Each point is reached from the start by the listed moves, each made 0, 1 or 2 times, or once backwards (-1), plus a little noise. Is the number of moves made odd or even? Then give how often each move was made.

Moves:
(1): .07 -.18 -.28
(2): .15 .38 -.22
Start: -.01 -.07 .09
Points:
.21 .14 -.40 => even (1, 1)
.22 .87 -.08 => odd (-1, 2)
.41 .33 -.90 => even (2, 2)

Moves:
(1): .15 .01 .16 .07 .11 -.09 -.05 -.07 .01
(2): .02 .19 .16 -.07 .16 -.02 .29 -.04 -.12
(3): -.08 .13 .10 .15 .17 -.10 -.13 .19 -.16
(4): -.10 .39 .08 .14 -.10 -.23 -.07 -.09 -.05
(5): .06 -.23 -.02 -.31 -.19 -.02 .07 .14 .01
(6): .05 -.02 -.31 .10 .09 -.20 .15 .09 -.11
(7): -.09 -.05 .12 .10 -.15 -.04 .27 -.12 .04
(8): .06 .01 -.07 .09 -.17 .01 .03 -.04 -.23
Start: -.02 .00 -.16 -.03 -.16 -.12 -.24 -.15 -.05
Points:
.05 .40 .40 .32 -.11 -.94 .51 -.22 -.38 => odd (2, 1, 1, 1, 1, 1, 2, 0)
.02 .22 .39 .82 .64 -.57 .38 -.15 -.44 => even (2, 1, 2, -1, -1, 1, 2, 0)
.14 .32 .71 .15 .07 -.39 .77 -.60 -.18 => even (2, 2, 0, 0, 0, 0, 2, 0)
.28 -.51 .17 -.50 -.10 .02 -.72 .52 -.46 => odd (1, 0, 2, -1, 2, -1, -1, 1)
.03 -.34 -.79 .32 -.56 .08 .42 -.43 -.41 => even (-1, 0, -1, -1, -1, 1, 1, 2)
-.15 .06 -.18 .31 -.92 -.49 -.31 -.06 -.55 => odd (0, -1, 1, 1, 1, 0, 1, 2)

Moves:
(1): .17 -.06 -.03 -.08 .01 .07 .01 .03 .10 -.12 .02 .05 .09 .03 .00
(2): .01 .10 -.05 .09 .01 -.09 .16 -.09 -.13 .15 .13 -.08 -.02 .08 .07
(3): -.09 .19 .15 -.05 -.13 .08 -.08 .08 .05 -.02 .14 -.17 -.11 .04 -.01
(4): -.12 .12 -.05 .04 -.06 .03 .02 .04 .13 -.02 .02 .15 -.05 .00 .05
(5): .20 -.03 -.03 .04 -.11 .02 .05 -.07 -.06 .12 .13 -.01 .06 -.05 -.10
(6): -.15 .28 .14 -.30 -.08 .29 -.14 .10 .19 -.05 -.03 -.08 .02 -.08 .04
(7): .12 .00 .06 -.16 -.20 .00 .29 -.09 .12 -.05 .38 -.13 .02 -.30 .05
(8): .17 .12 .30 -.33 .05 -.12 .01 .13 -.11 .21 -.03 -.04 .06 .44 -.02
(9): -.15 -.16 -.03 -.11 -.06 .01 -.14 -.06 .02 .00 .03 -.08 -.03 .04 -.03
(10): -.09 -.05 .01 .04 -.17 -.07 -.18 -.09 .01 .02 -.14 -.23 .09 .07 -.11
(11): .10 .18 .06 -.25 -.07 -.05 -.07 -.09 -.20 -.06 .04 -.01 .03 .12 -.05
(12): -.12 .10 .00 .00 .04 -.02 .10 .03 -.09 -.01 .00 .05 -.02 .05 -.08
Start: .01 -.07 -.02 .06 .18 -.21 -.18 .01 .08 .02 .08 .05 .01 -.11 .10
Points:
.55 .79 .24 -.85 -.03 .00 -.56 .12 -.03 .11 .07 .30 .29 .84 .12 => even (2, 1, 0, 2, 1, 1, -1, 1, 0, 0, 2, -1)
-.22 .10 .08 .26 .12 -.50 -.21 -.16 -.19 .08 -.24 -.49 .18 .16 -.03 => odd (0, 1, 0, -1, -1, 0, 0, 0, -1, 2, 0, 1)
.01 .35 -.06 -.21 -.15 .27 -.53 -.21 -.24 .15 .74 -.41 -.17 -.01 -.02 => odd (1, 2, 2, -1, 2, 1, -1, -1, 2, -1, 1, 0)
-.40 .50 -.08 .32 -.34 -.17 -.65 -.20 -.28 -.08 .05 -.54 .02 .26 -.40 => even (1, 1, 2, 0, 1, 0, -1, -1, 0, 2, 1, 2)
.39 -.28 .12 -.70 -.42 -.50 -.79 -.22 -.07 .01 .13 .05 .25 .65 -.23 => odd (1, -1, 0, 2, 1, -1, 0, 1, 2, 1, 2, -1)
.05 -.28 .03 -.17 -.31 -.49 .30 -.42 .00 -.03 .39 -.54 .34 -.51 -.22 => even (0, 0, -1, -1, 0, 0, 2, 0, 0, 2, 0, 2)
-.54 .35 .56 -.87 -.36 .59 -.52 .35 .94 -.44 .40 -.87 .06 -.32 .09 => odd (2, 0, 2, -1, -1, 2, 1, 0, 1, 1, -1, 1)
-.15 -.09 .31 .05 -.37 -.92 .16 -.16 -.09 .85 .41 -.38 .08 .64 -.16 => even (-1, 1, 0, 2, 1, -1, 1, 2, 1, 2, -1, 1)

Moves:
(1): .14 .15 .12 -.04 .26 -.13 .09 .05 .22 -.06 -.04 -.02 .07 .26 .01 .02 -.17 -.06 .09 .00 -.07 .05
(2): -.04 -.21 .13 -.08 -.06 .02 -.03 .03 .08 -.01 -.12 .03 .10 .02 -.11 -.05 .03 .00 .00 .04 .06 .06
(3): -.15 .04 .03 .08 -.05 -.13 -.02 -.05 -.05 -.15 .13 .00 .00 -.02 -.02 -.03 .00 .12 -.14 .09 .16 .16
(4): .00 .00 .00 -.02 .01 -.01 -.10 .08 -.10 .07 .03 .00 .05 .03 -.01 -.05 -.07 -.10 -.02 -.01 .05 -.03
(5): -.02 .04 -.01 .04 .03 .07 -.03 .05 -.01 -.01 .07 .04 .04 .00 -.07 .20 .01 .01 .01 .02 -.04 .03
(6): .10 -.06 -.01 -.01 .08 -.10 .20 -.01 .15 .10 -.05 .00 .03 .12 -.09 .05 .00 -.27 -.07 -.15 -.05 .16
(7): .00 -.03 .16 -.01 .07 -.12 .06 .11 -.05 .14 -.19 -.04 -.10 .10 -.08 .03 .12 .02 -.12 -.04 -.03 .07
(8): -.06 .08 -.09 .04 .02 .08 .03 -.08 -.04 .06 -.10 .08 .04 -.01 -.07 -.01 -.04 .17 -.10 -.04 -.03 -.11
(9): -.18 .06 -.03 .19 .15 .11 .05 .03 .10 -.08 -.15 -.19 -.06 .04 .16 .08 -.08 .08 -.02 -.09 -.11 -.08
(10): -.12 -.10 -.09 .04 -.06 .04 -.11 -.15 -.05 .17 -.11 .08 -.22 -.07 .11 -.06 .06 .11 -.14 .13 -.07 -.11
(11): -.08 -.05 .00 -.01 .07 .01 .05 -.06 -.04 .10 -.01 -.09 .11 .01 .00 -.03 .08 .13 .07 .08 .05 -.05
(12): .14 .10 -.06 .13 .00 .05 -.01 -.03 -.07 -.13 -.03 .12 .03 -.15 .10 -.03 -.03 .02 .13 .00 .14 -.04
(13): .04 .04 .13 .02 .08 .16 .13 -.07 .06 .15 .03 -.09 .01 -.03 .06 -.02 -.12 .01 -.07 .07 .04 .05
(14): -.06 -.05 -.10 -.12 .09 .13 .00 -.06 -.10 -.03 -.05 -.08 -.03 .07 -.03 -.11 .15 -.02 -.04 .06 .04 -.06
(15): -.08 .09 .01 -.01 -.03 -.02 .10 .02 .03 .03 -.05 -.06 -.05 .07 .02 .11 -.08 -.04 .03 .03 -.06 -.07
(16): .00 -.20 -.13 .08 .01 -.05 .00 -.02 .01 .00 .08 .00 -.04 -.04 -.07 -.11 -.05 .08 -.03 .07 .05 -.08
(17): -.01 -.14 -.04 .04 -.08 .12 .04 -.06 -.11 .06 .08 .12 -.01 .19 .01 -.04 .07 -.05 .15 -.07 .15 -.05
(18): -.01 .01 .00 -.06 -.01 .06 -.08 -.12 .06 .03 -.07 -.14 -.05 .04 -.16 -.04 .06 -.07 .03 -.10 .07 -.04
(19): .08 -.05 .07 -.04 .00 -.04 .02 -.01 -.06 -.06 .03 .01 -.05 -.03 .10 .11 -.09 -.05 -.03 -.10 .02 .01
(20): .16 -.04 .02 -.03 -.09 -.02 -.04 .02 .04 .02 -.03 .00 -.04 -.02 .01 .10 .00 -.15 -.10 -.02 .02 -.08
Start: -.06 -.08 .00 .01 -.04 .00 -.03 .01 .14 .02 -.09 .04 -.04 -.04 .12 -.08 .02 .16 .08 .08 -.01 .26
Points:
-.35 -.91 .15 -.28 .47 .09 .33 -.31 .85 .93 -.41 -.18 .17 .84 .06 -.74 -.16 .02 .46 .63 -.11 .11 => odd (2, 2, -1, 1, -1, 1, -1, -1, 0, 2, 2, -1, 1, 0, 1, 1, 1, 0, -1, -1)
-.02 -.04 .94 -.37 .21 -.79 -.09 .77 .28 -.14 -.36 -.33 .34 .35 -.11 .54 .33 .22 -.17 .38 -.10 .66 => even (1, 1, 1, 0, 1, -1, 2, -1, 0, -1, 2, -1, -1, 0, 0, -1, -1, -1, 0, 2)
.21 .17 .80 .43 .62 .58 .27 .32 .51 .14 -.74 -.11 -.12 .46 .35 .55 -.16 -.02 -.15 -.22 -.02 .54 => even (1, 1, 0, 0, 2, 0, 2, 0, 2, 0, -1, 1, 2, 0, -1, -1, 1, 0, 0, 1)
-.28 .29 .60 .31 .60 .16 .44 .48 .86 -.16 -.28 -.77 -.32 .53 .21 .90 -.68 .19 .37 -.24 -.63 .23 => odd (1, 0, -1, -1, 2, -1, 1, -1, 2, -1, -1, -1, 1, -1, 2, 1, 0, 1, 1, -1)

Moves:
(1): -.05 -.03 -.03 .07 .02 -.01 -.04 -.01 -.01 .01 .03 -.05 .02 -.06 .00 .01 -.04 -.07 -.01 .01 -.10 -.05 .04 -.01 -.02
(2): .01 -.01 .00 .01 .08 .07 .01 -.06 -.02 -.03 -.10 -.02 -.05 -.07 -.01 .01 -.02 -.06 .03 -.05 -.03 .02 .01 -.06 -.02
(3): -.06 .00 .10 .06 -.01 -.02 -.03 .02 .04 .00 .10 -.02 .03 -.02 .08 .05 .00 .08 -.05 .00 -.01 -.07 .02 -.05 -.03
(4): .08 .03 .01 -.05 -.07 .03 .05 .02 .08 .09 -.03 -.09 -.02 -.03 -.03 .01 -.06 .07 .02 .14 -.01 -.01 -.06 -.06 -.01
(5): -.01 -.01 .00 .08 .00 .04 .01 -.02 .04 .00 -.03 -.03 .00 .04 -.09 .03 -.07 .04 -.13 .02 .05 .01 .04 -.09 -.07
(6): -.04 .00 -.02 .01 -.03 .06 -.08 -.02 -.04 -.07 .08 .01 -.04 .02 .05 .03 -.07 .01 -.01 -.09 .00 .04 .00 -.07 -.01
(7): .00 .05 -.02 .07 .00 .07 .03 -.07 -.02 -.01 .00 -.02 .01 -.01 .01 -.06 -.01 -.03 .01 .01 .05 .02 -.01 -.05 -.11
(8): .10 .04 .01 .03 .02 .00 .05 .04 -.02 .06 -.05 .00 -.09 -.06 .03 .03 -.09 .02 .04 -.01 -.01 .12 -.04 .07 .00
(9): .01 -.01 -.05 .05 .07 .07 .07 .02 -.02 -.06 -.07 .03 .10 -.04 .01 .02 -.01 .05 .04 -.11 -.04 -.04 -.01 -.06 -.05
(10): -.04 .00 .04 -.06 .02 .01 .04 -.02 .03 .06 .04 .04 -.07 .04 .03 .08 .01 .04 -.07 .05 -.10 .01 -.03 -.01 .00
(11): .02 .02 .06 -.01 -.01 -.02 .02 .04 -.02 .07 .02 .01 -.01 -.09 .03 -.06 -.06 -.02 -.03 -.01 .02 -.05 .04 -.02 -.01
(12): .00 .05 -.02 -.06 .03 .01 .03 -.06 .08 -.02 .05 -.10 .02 -.05 -.02 .01 -.09 .03 -.01 .02 .06 -.02 -.01 -.02 .00
(13): .03 -.02 .09 -.03 -.01 -.01 .05 .07 .00 .01 -.04 .04 .02 .13 .05 -.02 .08 -.08 -.08 .01 -.01 .01 -.01 -.06 -.01
(14): .10 -.08 .01 .06 .01 .04 .01 .01 -.06 .17 .10 -.04 -.13 -.03 .00 .05 .01 -.02 -.07 .08 .04 -.06 -.03 .03 -.02
(15): .04 .02 -.04 .01 -.05 .02 .05 .07 .01 .01 -.06 -.01 -.11 .11 -.01 .00 -.07 .07 .06 .02 .08 .03 -.03 .02 -.02
(16): -.07 -.13 -.05 -.01 -.02 -.11 .06 -.04 .05 .02 .07 -.02 .05 -.01 -.04 -.05 -.08 .00 .00 -.05 .03 -.05 .02 -.01 .05
(17): -.04 .15 .06 .08 .02 .07 -.03 -.04 .03 .02 -.03 .00 .04 .00 -.09 .05 .01 -.07 .10 .10 .07 .04 -.03 -.02 -.10
(18): .09 -.02 -.04 -.01 -.01 .00 .07 -.07 .02 -.11 -.04 .09 -.11 .10 -.08 .00 .06 -.05 -.08 .05 .05 .02 -.01 -.01 .10
(19): -.02 .06 -.01 .03 -.07 -.05 -.02 -.02 .00 -.01 .01 .04 -.03 .04 .01 .01 .02 .00 -.01 -.06 .08 .07 .06 -.04 -.02
(20): -.08 -.04 .04 .11 .01 -.01 -.03 .07 .05 .15 .06 -.01 .10 .03 .10 .01 .00 .06 .05 .01 .01 .00 .01 .06 .05
(21): .01 .01 .01 .03 .00 -.02 .00 -.01 -.08 -.02 -.01 .02 .03 .07 .04 .03 -.02 -.03 -.03 -.01 .00 .03 .04 -.02 .01
(22): .01 .01 -.06 -.01 .07 .04 -.10 .02 .03 -.10 .00 .03 .01 .19 .04 .03 .01 .10 .07 .02 -.09 .13 -.05 -.09 -.02
(23): .00 .04 -.02 .06 .00 .03 .03 .04 -.05 .01 .01 -.01 -.02 -.09 -.04 .00 -.03 .01 .03 -.02 .11 .06 .05 .03 .01
(24): .09 -.04 .10 -.09 .00 .05 .00 -.02 -.01 .04 .05 .03 -.10 -.04 -.04 .03 .00 -.08 -.02 .04 -.10 .00 .07 .02 .00
Start: -.05 -.03 .00 .06 .00 .06 -.02 -.02 .00 -.01 .00 .01 -.03 -.01 -.03 .04 .04 .03 .03 -.01 -.02 -.05 -.07 -.07 .01
Points:
.17 .34 .01 .94 -.15 .45 .48 -.32 -.02 .49 .10 -.34 -.49 -.43 -.25 .23 -.53 -.03 .11 .38 .93 -.11 .08 -.45 -.35 => even (1, 2, 2, 2, 0, 0, 2, 0, 1, 0, 1, 1, -1, 2, 2, 1, 2, 2, 2, 1, 2, -1, 2, 0)
-.22 .13 -.28 .64 .43 .65 .23 -.19 .27 -.03 -.62 -.16 .36 -.11 -.37 .03 -.19 .22 .44 -.05 .07 .05 -.16 -.24 -.38 => odd (0, 2, -1, 0, 2, -1, 2, 0, 2, 0, -1, 0, -1, -1, 1, 0, 1, 0, -1, 2, -1, 0, 0, 0)
.14 .04 .17 .35 .46 .80 -.05 -.58 .00 -.03 .35 -.19 -.14 -.42 -.28 .48 -.08 -.20 -.10 .53 -.46 -.42 -.07 -.66 -.57 => even (2, 1, 2, 1, 0, 0, 2, -1, 2, 1, 0, 1, -1, 2, -1, 0, 2, 1, -1, -1, 1, 1, 0, 2)
